Each row of a before or after table is a point. One or more steps were done to the points. Then noise was added and the rows were shuffled. The steps act on how far a point lies along the listed directions, d1 being the first. Name the steps. A step turns or swaps two directions, mirrors them in a line or flattens them onto one, adds a multiple of one to another, or multiplies one. Angles are multiples of 10 degrees, from the lower direction toward the higher: turns from -170 to 170, lines from 10 to 170 but not 90. Use the fewest steps. Two steps may share a direction if one is a turn and the other turns, adds or multiplies; they go together, in the order done. Otherwise the lowest direction goes first.
In the rows, 128 means zero.

Directions:
(1): [169 126]
(2): [130 169]
Before (9 x 2):
[[154 122]
 [138 130]
 [151 128]
 [133 121]
 [ 97 111]
 [ 95 115]
 [157 114]
 [ 42 126]
 [104  83]]
After (9 x 2):
[[130 157]
 [107 107]
 [ 99 114]
 [127 131]
 [110 172]
 [137 168]
 [181 195]
 [129 127]
 [107 109]]
Steps: turn d1 and d2 by -130 degrees

Directions:
(1): [128 183 141 161 136 153]
(2): [131 141  64 115 126 150]
(3): [103 113 145 116  97 180]
(4): [138 128 117 160  70 109]
(5): [192 114 136 129 130 153]
(6): [115  91 114 179 152 141]
Before (9 x 6):
[[133 110 162  87 196 142]
 [138  82 125 184 117 122]
 [150 126 127 158  94 129]
 [132 141 153 160 124  87]
 [140 109 121  98 191 117]
 [139 118 115 181 118 112]
 [122 109 152 121 145 114]
 [ 77 172 138 161 103 103]
 [119 112 131 126 108  95]]
After (9 x 6):
[[137 137 111 110 176  88]
 [125 142 189  85  96 132]
 [156 134 164 156 168  53]
 [126 129 148 125 103 169]
 [111 106 227 129 146 128]
 [121 138 157  90 115 159]
 [124 114 189 136 139  85]
 [110 107 170 129 115 134]
 [ 96 101 164 119 123 121]]
Steps: flatten d1 and d5 onto the line at 40 degrees; multiply d2 by 2.5; swap d3 and d4; multiply d6 by -1

Directions:
(1): [138 105 127 101 114  95 120 122  92 176  75]
(2): [146 144 107 126  97 170 114 126  78 158 171]
(3): [ 87 150 123  62 155 155 141  98 136 140 128]
(4): [169 117 143 133 127 148  92  73 172 149 126]
(5): [ 86 110 165 159 106 116 160  80 111 141 148]
(6): [ 79  98  81 138  89 142 102 136 159 136 118]
Before (9 x 11):
[[154 150 156 150 167 118 157 133 152 109 156]
 [178 139 134 102 143 110 129 142  98 119 112]
 [ 94 126 130 186  99 109 150 138 128  94 149]
 [149 137 119 130 120 135  99 109 130 161 116]
 [136 138 127 112 124 109 138 105 138 141 113]
 [177 157 144  65 162 134 121 122 117 151 131]
 [117 128 121 148 100 147 126 155 117 118 147]
 [177 146 177 177 105 152 129 101  88 134 189]
 [ 73 144 137 107 124 106 166 126 100 139 113]]
After (9 x 11):
[[ 99 115 105 141  96 138 118 163 138 117 124]
 [197 164 185 111 172 102 164 119  80 100 143]
 [131 135 121 140 115 139 105 105 134 154 127]
 [ 85 141 140 110 127  97 160 130 105 138  99]
 [ 97 117  97 155  96 108 123 155 138 111 111]
 [210 178 182 125 198 112 167 133 114 116 153]
 [227 173 208 135 161 118 143 116  67 128 155]
 [142 144 133 118 124 114 143 101 129 141 125]
 [208 184 207  85 194 121 161 104  93 128 164]]
Steps: flatten d1 and d5 onto the line at 40 degrees; multiply d2 by 0.4; turn d2 and d4 by -20 degrees; multiply d3 by 0.7; multiply d6 by 2.5

Directions:
(1): [116 150 144 122 113 136 113 154 153  88 173 113  67 171 129 165 140  91]
(2): [107  94 114 156 111  89 146 174  95  53 117 133 139 131 111 130 113 153]
Before (11 x 18):
[[122  90  96 136 124 100 156 124  92  92  81 127 161  89 112 102 111 166]
 [127 123 127 145 118 122 118 147 135 101 146 130 127 137 110 128 135 141]
 [101 155 160 124 106 129 135 187 132  21 162  96  55 180 121 184 127  96]
 [152 177 146  84 121 164  97 119 182 185 180 122  72 168 160 146 163  67]
 [119  98 100 120 125 115 156 117 109 124  83 164 186  78 112  82 120 165]
 [131 103  93 146 150 117 150 145 122 151 105 130 179 108 122 112 120 158]
 [146 124 135 108 152 146 114 111 149 138 154 116 131 107 133 105 139 129]
 [121 130 114 134 138 109 138 138 104 143  91 158 198  70 140  81 137 163]
 [114 103 117 146 119  93 125 166 108  81 125 132 120 118 111 130 133 161]
 [117  94 109 140 135  95 140 125  88 117  84 132 192 119 119  95 122 192]
 [133 195 161  97 133 188  82  89 197 162 179 118  44 170 152 158 152  66]]
After (11 x 18):
[[145 174 146  89 115 157 100 133 179 162 185 119  64 177 156 153 163  67]
 [130 172 161 101 136 161 131 120 144 125 137 102  95 142 136 153 133 102]
 [116  93 109 141 133  93 140 130  88 109  85 131 190 121 118  97 121 192]
 [111 124 114 143 128  98 140 159 100 107  99 156 186  83 136  93 135 161]
 [111  94  99 127 119 106 157 134 105  98  90 163 177  88 108  90 118 165]
 [134 127 128 140 124 130 117 131 139 126 139 132 137 127 113 120 136 142]
 [124  91  96 134 126 101 156 118  94  97  80 128 163  86 113  99 112 167]
 [126 100  93 151 144 111 150 157 118 132 111 129 172 115 117 117 119 158]
 [127 110 118 136 132 105 122 138 114 125 114 134 137 102 118 116 133 162]
 [139 121 136 114 145 138 117 127 147 111 161 113 121 116 129 114 138 127]
 [128 193 161 102 127 183  84 100 196 145 183 116  38 179 149 163 151  65]]
Steps: flatten d1 and d2 onto the line at 140 degrees
